Every row gives one point. Each copy is the shape, with its points in the same order, turned, moved and blurred by noise. Is it also mirrored, or only turned?

Shape:
[[  0 -61  27]
 [ 12 -37 -33]
 [ 52   4  11]
 [-22  12 -22]
 [-37 -10 -19]
 [ 41 -21  -5]
 [ 25  44  41]]
Copy 1, 7 rows:
[[ 33 -68   5]
 [ 37 -32 -41]
 [ 30  17  15]
 [-27 -15 -35]
 [-28 -36 -31]
 [ 36  -5  -1]
 [-16  22  44]]
Copy 1 is: only turned
Copy 2, 7 rows:
[[ 35 -67 -33]
 [ 51  -7 -57]
 [ 57  -2  15]
 [ -5  16 -39]
 [ -9  -7 -56]
 [ 59 -11 -15]
 [  4   4  43]]
Copy 2 is: only turned
Copy 3 (7 x 3):
[[-24 -41  54]
 [ 23 -47  12]
 [ 46   3  55]
 [  7   2 -12]
 [-12 -10 -14]
 [ 38 -29  43]
 [ 23  53  55]]
Copy 3 is: only turned
Copy 4:
[[ 22 -77  24]
 [ 57 -22 -21]
 [ 34  11  47]
 [ -1  -3 -33]
 [  3 -34 -44]
 [ 54 -17  17]
 [-20  17  45]]
Copy 4 is: only turned

Shape (9 x 4):
[[-31  11   3  -7]
 [ 11  -5 -17  44]
 [  6  65 -20   6]
 [-17   4   7 -12]
 [ -2 -44   1 -18]
 [ 37   3  17 -16]
 [  2  76  25  21]
 [ 56 -22   5  30]
 [-30 -49 -89 -21]]
Copy 1, 9 rows:
[[-21  15  24 -25]
 [-10 -18 -10  28]
 [ -1  57  17  29]
 [-11   9  12 -29]
 [ 13 -29  11 -38]
 [ 32  14 -21 -23]
 [-27  73 -18  15]
 [ 30 -22 -45  11]
 [ 22 -58  92   0]]
Copy 1 is: mirrored
Copy 2 (9 x 4):
[[-15  37  10   0]
 [  9  40 -59  10]
 [ 55  42   3 -15]
 [-14  31   4  -3]
 [-34 -12 -16  19]
 [ 11 -12 -15 -35]
 [ 47  59  -1 -53]
 [  7 -11 -79 -18]
 [ -5 -12   1 104]]
Copy 2 is: mirrored
Copy 3:
[[ -8  19   8  12]
 [ 34 -25  10  52]
 [ 50  39 -27  24]
 [ -9   7   2   3]
 [-27 -41  -7   8]
 [ 28 -30 -19 -17]
 [ 65  49   9 -10]
 [ 48 -64   2  18]
 [-61 -27 -45  86]]
Copy 3 is: only turned
Copy 4, 9 rows:
[[-13  28   6 -11]
 [-43 -16 -24  36]
 [  4  56 -32  30]
 [-11  10  13 -19]
 [-30 -31   3 -34]
 [ 17 -21   1   5]
 [ 13  57  20  54]
 [-14 -51 -14  41]
 [-55 -15 -81 -70]]
Copy 4 is: only turned

Shape, 11 rows:
[[  9 -33 -42 -55  17 -52]
 [ 47  78   9  11  -9  31]
 [  9   4  59  21   8  42]
 [ 65  28  14 -29  11  17]
 [ 30  26  -2  40 -12  18]
 [ 27   4  68  11 -27  19]
 [-20  32   9  -6  -5  -3]
 [-24 -13 -13  23  73  30]
 [  6 -80  -6 -40   1 -13]
 [ 10  48   9 -10 -40  10]
 [-15 -35  35  -2  -7 -60]]
Copy 1 (11 x 6):
[[-15 -57 -25  -3  69  34]
 [ 44  58 -46 -14  -4 -42]
 [ 18  40  33  29 -23 -23]
 [ 51  24 -38  25  24  -9]
 [ -7  36 -33   1 -27 -28]
 [ 32   6  18  30 -26 -45]
 [ 10   8  12 -32  12 -21]
 [-46  59  26   1  22  40]
 [ -6 -61  12  31  13  54]
 [ 36   1 -22 -34 -17 -34]
 [-32 -53  33  17  25 -28]]
Copy 1 is: only turned
Copy 2 (11 x 6):
[[ 16 -16  37 -72  34  24]
 [-39  50  19  57 -13 -16]
 [ 19 -21  14  82  12 -13]
 [  1  38  54  33   3  22]
 [-47  -8  11  43  -4  -4]
 [ 14 -25  47  67 -17 -27]
 [  2   1  -2  10  10 -37]
 [  4 -25 -37  30  74  24]
 [ 44 -62  37 -31  15  39]
 [-11  17  14  20 -34 -35]
 [ 16 -67  48 -17  30 -41]]
Copy 2 is: mirrored
Copy 3 (11 x 6):
[[-30 -46 -48 -11 -11 -65]
 [ 77  25  43 -28  -4  14]
 [ -7  15  76   4  -7  32]
 [ 20 -14  40 -55 -20 -13]
 [ 43   7  21   7 -21  26]
 [ -5  22  71  12 -40   1]
 [ 10  14  11  18  19 -18]
 [-30 -36   2   5  33  51]
 [-78 -28 -24  -5 -39 -17]
 [ 37  41  19  -8 -18 -17]
 [-35 -23  16  55 -25 -47]]
Copy 3 is: only turned
Copy 4, 11 rows:
[[ 60 -46  19  22 -39 -53]
 [  4  93  -4  25 -24  14]
 [-14  28  26  30  34  44]
 [ 44  56  22  53 -18   7]
 [-25  36  -6  34 -27  17]
 [-23  38  61  27  12  26]
 [  1  24   6 -17  -1 -12]
 [  8 -32 -53  36  32  17]
 [ 40 -72  50  28 -26   1]
 [  3  55  26 -14 -30   2]
 [-19 -38  56  15   4 -44]]
Copy 4 is: only turned
